Each row of a before or after table is a point. The points were changed in one or more steps. Then noise was added and the rows were shuffled. The steps act on columns, c1 being the first. Write out the steps. A step turns or swaps two columns, mirrors them in a line or flattens them onto one, adds a multiple of one to another, or multiplies or shifts one. Angles are multiples of 10 degrees, from the lower column toward the higher: turns from -170 to 170, lines from 10 to 170 but not 90. Use the fewest steps. Two steps may share a column if one is a turn and the other turns, adds or multiplies; they go together, in the order done. Otherwise the lowest column goes first.

Before (14 x 2):
27, 28
32, -8
-6, 1
39, -17
15, -8
10, 45
51, 48
15, -25
-16, -18
-24, -34
36, 23
-31, -16
29, 60
-40, -33
After (14 x 2):
27, 25
13, -13
2, 5
-44, -22
12, -29
23, 45
27, -9
-36, -62
14, 17
-18, -37
-55, -39
-23, -32
9, 36
19, -37
Steps: mirror c1 and c2 in the line at 140 degrees

Before (10 x 4):
-21, 33, 30, -3
11, 54, -41, -13
11, -33, -5, 13
18, -27, -8, 28
-3, -24, -29, 6
-41, 32, -36, -19
5, 50, 31, -40
-13, -14, -7, 3
-52, -12, -19, 11
-30, 18, 5, -48
After (10 x 4):
-30, -11, 16, -49
9, 31, 58, -12
-45, 30, 38, -20
-14, 7, -12, 3
9, 15, -32, 13
20, 13, -22, 26
8, -36, 44, -41
-49, 19, -9, 13
-21, -38, 27, -5
-2, 34, -20, 6
Steps: turn c2 and c3 by 100 degrees

Before (9 x 8):
-48, 23, 23, -27, 9, 27, 37, 0
11, 28, 10, -26, 2, 19, -24, -7
-39, -38, -30, 23, -36, -30, 10, 16
-11, -35, 29, -3, 15, 15, -20, 46
-19, -6, -36, -40, 31, 10, 33, 10
-23, -12, -42, 36, 24, -30, 13, 23
-23, 0, -6, -12, 6, -29, -19, 30
28, 28, 31, -29, -25, 15, -17, 41
-24, 17, 9, -27, 0, 44, -15, 37
After (9 x 8):
13, -21, 34, 32, 3, 15, -35, 8
-27, 40, -17, -10, -33, -29, 25, 7
-21, -7, 18, -4, -27, -29, -31, -8
-27, -23, 25, 16, -29, 42, -20, -18
-18, -43, -13, -6, -24, 9, 52, 22
-15, -4, 49, -33, -47, 14, -30, -10
34, -28, 52, 27, -22, 8, -30, -44
-39, 23, -12, -37, 5, -25, 13, -37
-46, -28, 46, 21, -3, 29, 61, 7
Steps: swap c2 and c4; shift c3 by 20; turn c5 and c8 by 120 degrees; multiply c7 by 1.6

Before (11 x 11):
-20, 6, -10, 0, -6, 43, -6, -2, 2, 0, -14
-9, -5, 13, -1, 2, -17, 10, 46, 0, -6, -9
12, 6, -5, -20, 2, -4, 1, 6, -1, -9, 0
7, 16, -12, 3, 0, -16, -2, -2, 16, -5, -10
19, 0, 4, -2, -9, -14, 7, -9, 36, 8, 1
-1, 11, 29, -6, -4, -10, 11, -4, -5, 14, 17
12, 13, -5, -12, -7, -9, 2, -10, 16, 8, -21
-9, -13, 1, -13, -13, -19, 3, -11, -1, -2, -5
0, 9, 3, -4, -23, -9, 9, -4, -2, -8, -11
11, 10, 4, 1, -1, 7, -11, -10, -5, -7, -14
8, 0, -8, -3, -17, -17, 2, 9, 4, 9, -6
After (11 x 11):
2, 12, -23, 4, 0, 17, -7, -2, 16, -12, -9
-6, 15, -12, -13, -8, 15, 5, -12, 15, 0, -21
-14, 5, 9, 0, -1, -1, -32, -13, -5, -11, -14
17, -12, -12, -13, -14, 12, 10, -15, 0, 5, -5
-8, 0, -7, -21, 3, 10, 3, 8, -1, -12, 0
1, 5, -20, -2, -17, 18, 5, 11, 4, 7, -6
16, -7, 1, -1, 2, 11, 30, 60, 0, -2, -10
7, 16, 21, -5, -4, 9, 33, -6, -6, 7, 17
5, 4, -3, -5, -23, 9, 28, -6, -3, -12, -11
-4, 5, 20, -1, -5, -47, -18, -3, 1, -3, -13
-10, 4, -5, -3, -9, 23, 20, -12, 35, 7, 1
Steps: add 0.7 times c6 to c3; turn c1 and c6 by 150 degrees; turn c2 and c10 by -30 degrees; multiply c7 by 3; multiply c8 by 1.3
